Each row is a point. Before rounding, the points of a table are all equally far from one centre. They may lie mostly on one side of it. Write the centre, to within rounding.
(in the rows, 128 means zero)

Points (8 x 3):
[[184 148  91]
 [167 176 116]
 [178 107  80]
 [105 148 131]
 [116  83 105]
 [223  89 114]
 [112  99 102]
 [188  72 207]]
Centre: [165 112 151]

Points (10 x 4):
[[207  65 140  70]
 [175 108  45 113]
 [147  47 101 119]
 [129  88  94 160]
 [173 115  44 119]
 [115 176 128 125]
 [141  97  89 168]
 [130 179 103  73]
 [205 111 190 103]
 [110 169  95 104]]
Centre: [166 120 122 105]

Points (11 x 8):
[[113  43 176 119 150 114 126  91]
 [149 140 134 183 107 212  89 103]
 [148 148 223 167 107 145 159 110]
 [149  52 195 170 105  80  90  81]
 [119  85 209 150  80  95 138 119]
 [166 140 200 178 163  77 146 108]
 [118 115 215 179 126 123 185  71]
 [180 134 185 172 122 192 175  74]
 [106 166 183 145 123 137 108 108]
 [101 135 183 193  93 118  71 104]
 [107 112 220 188 140 128 137  54]]
Centre: [149  96 148 182 127 136 130 104]

Points (14 x 9):
[[133 121  82 106 168 112 201 129 170]
 [ 91 222 176  84 106 135 160 147 181]
 [ 98 218  71  83  96 165 160 140 139]
 [ 81 181  96  93 106 126  99 100 182]
 [134 201 111 121 161 144 174 124 203]
 [114 203 135  98 184 196 151 152 169]
 [108 193  58  77  90 137 164 170 167]
 [132 207 120 129 148 193 149 143 209]
 [118 166  97  99 146 185  68 172 134]
 [139 196  92 143 135 133 133 183 198]
 [115 197  49  88  91 163 142 129 142]
 [128 202  68  69 138 158 136 162 142]
 [ 91 198 100  59  95 155 101 115 147]
 [ 73 199 127  79 122 194 149 131 207]]
Centre: [117 135 134 113 107 159 151 147 147]

Points (15 x 12):
[[147 167 118 122 117  77 123 169 119 161 204  61]
 [ 67 163 148 147  95 135 112 134 166 165 218 126]
 [ 84 159 131  85 128  71 105 219 190 144 190 138]
 [145 163  95 122 196 142 138 199 174 164 155  75]
 [104  90 174 161 171 159 136 160 105 228 174 115]
 [ 86 202 136  83 117  66 128 189 171 146 167 119]
 [ 53 173 150 111 105 108 157 130 130 135 161  87]
 [ 70 145 132  67 166  83 112 213 195 147 145  98]
 [178 174 146 129 150  94 106 133 111 132 211 148]
 [ 65 152  96  84 150  82 119 240 128 158 157  93]
 [155 137 164 186 216 120  77 191  99 124 198 115]
 [ 97 170 172 100 158 129  98 200  96 201 193 147]
 [136 121  97  61 138  73  66 160  66 201 124  96]
 [ 54 188 112 132 156 122  79 183 128 116 163  49]
 [ 64 146 137 137 157  68 172 159 137 133 152  58]]
Centre: [119 123 133 164 124 108  84 173 136 149 101 135]

Points (19 x 14):
[[145 160 106  65  92 174 154  94 166 153 189 142 147 145]
 [106 110  96  95 102 172 208  61  92 124 190 144 107 138]
 [ 97 135  88  81 108 223 201  39 102 132 156 118 160  99]
 [ 86 129 135  53 108 188 184  24 111  96 124 122 147 140]
 [149 148 113  51 132 115 202  68 126 103 146 136 160 109]
 [135 176  69  78 108 157 221  88 104  95 179 121 157 168]
 [107  84  99  63 133 204 221  83 182  98 169 110 198 131]
 [165 166 108 100 115 180 168  29  97 108 147 138 127 137]
 [157 105 122  93 102 168 218  54 134  92 189 149 154 127]
 [176 161  77  65 127 159 170  65  84 128 138 108 175 136]
 [108  92 105  65 133 163 169  42 128  88 215 101 149 132]
 [112 100  64  60 106 189 210  72 164 103 142 143 136 120]
 [ 81 156 112  82 164 189 166  51 159  97 211 119 155 128]
 [108 176 101  53 141 205 160  66  86  82 168 111 152 120]
 [ 97 162  81  50 140 177 184  54 115  86 159 139 130 137]
 [129 122  54  79 152 150 166  36 128  95 145 115 121 108]
 [137 130 114 102 123 241 161  56 163 152 190 129 173 132]
 [106 131 148  60 104 139 225  85 105 124 170 114 134  80]
 [104 143 149 108 133 163 148 103  85 136 113 137 212 148]]
Centre: [121 130 121 109 133 176 183 100 137 117 142  81 144 140]

Points (26 x 20):
[[115 116 146 157  87 167 109 123 118 173 158  81 126  86 115  47 106 169
  198  80]
 [119  99 113 152 104 165 111 144 112 135 166 111 144  86 121  45 101 161
  209 151]
 [102  99 110 175  43 120  89 142 129 125 176 115  92  57  62  99 109 166
  189  71]
 [133 108 140 130 140 143 107 157 150 162 181 169 176  81 166  76  91 145
  208  80]
 [137 136 116  95  47 123 133 156 132 169 180 132 141  87 122  69  91 180
  181  57]
 [103 128 137 153  59 142 146 149 102 152 157  97 147  71  87  85  61 173
  206  85]
 [123 118 102 174  67 126  93 139 116 133 152 111 125  77 119  32  69 154
  158 112]
 [115 106 166 166  64 132 119 145 147 111 193 132 119  59  90  66  97 138
  207 114]
 [ 98 144 179 147  68 124  87 135 114 160 141 106 104 107  99  82  81 129
  187  83]
 [146  84 162 137  69 148 102 123 121 186 127  97 143  74 142  74 103 149
  178 117]
 [138 111 145 135 124 155  69 107 120 124 170 132 162   7 136  88 103 140
  186  83]
 [101  86 139 158  86 155  67 129 150 134 139  84 129  83  91  88 106 136
  236 101]
 [150  82 171 115  90 182 121 134 130 122 138  92 188  83 113 151 143 160
  168  94]
 [101 110 153 136  61 166  90 121 109 132 176 145 179  64 175  83 104 168
  192  92]
 [118 150 133 129 116 160 102 139 139 139 195 128 122  54 106  76  46 163
  141  64]
 [140  87 185 113  97 119  92 152 128 152 213 124 125  96 140  77  92 169
  185  68]
 [127 147 152 160 104 140 148 154  67 148 172 132 133  65 141  87 117 181
  160  40]
 [110  80 134 138  63 179  86 169 138 148 163 145 112  72  96  42 103 136
  181  72]
 [ 88  76 115 197  83 146  84 115 139 127 165 110 111  49 119 109 119 134
  219  71]
 [ 81 136 138 131 113 170  81 158 138 119 140 128 151  34 144  51  97 148
  170 105]
 [119  77 156 153  96 170  72 151 109 166 162 133 131  46 141  72  90 143
  198 114]
 [123  74 154 121  71 119  96 136 101 147 166  95 121  40 134  59 123 188
  161  83]
 [153 118 160 126  59 153 137 122  90 135 151 125 109  50 113 125  88 106
  197  95]
 [110 133 118  84  30 162 135 130 151 141 187 126 137  93 131 100 109 171
  178  88]
 [108 143 153 153  68 137 126 117 120 118 179 190 148  89 132  92  69 161
  205  57]
 [ 96  37 113 158  79 141  99 146 115 157 123 165 124  69  97  68 104 132
  192  86]]
Centre: [122 107 122 138 103 133 109 144 128 123 148 133 136  88 117 114 113 154
 168  82]
